Each row is a point. To make a cloud, some directions were put in groups of two or more. Within a group, all points are equally far from the middle, so they leave a hole (a ring in 2 directions, a hollow ball in 3). The other directions are filled evenly. Then the cloud was stretched, turned, moved and blurred a little. How many holes are there, and how many directions does each take, smallest first?
In the rows, zero is written as 128.

Cloud (19 x 3):
[[213 156 127]
 [145 151 116]
 [135 165 105]
 [116 177 125]
 [101 156 156]
 [163 134 185]
 [213 148 119]
 [191 195 168]
 [129 203 189]
 [137 121 202]
 [105 136 190]
 [ 63 121 202]
 [ 95 138  83]
 [154 119 222]
 [190 117 113]
 [122 135 188]
 [137 183 156]
 [167  84  88]
 [187  74 154]]
Holes: 0

Cloud:
[[199 137 134 158]
 [168 138  79 163]
 [156 138  87  58]
 [148  81 155  82]
 [105 124 194 168]
 [182 192 183 115]
 [115 214 104  76]
 [178 104 147  75]
 [152 163  73  70]
 [137 194 203  98]
 [ 95  90 123  72]
 [137  88 126  64]
 [200 120 156 122]
 [ 66 114  94 115]
 [144 196  73  91]
 [112 184 201  84]
 [ 58 133 138  80]
 [143 194  79  78]
 [151 211 166 167]
 [142  84 142  71]
 [ 81 101  93  95]
 [162  88 157 157]
 [126  96  97  67]
 [166 131 111  51]
 [ 90 104 181  86]
 [113 104 138 190]
 [ 58 183 124  93]
 [198 174 141 156]
 [ 52 134 106 115]
 [ 54 148 133  84]]
Holes: 2 (2, 2)
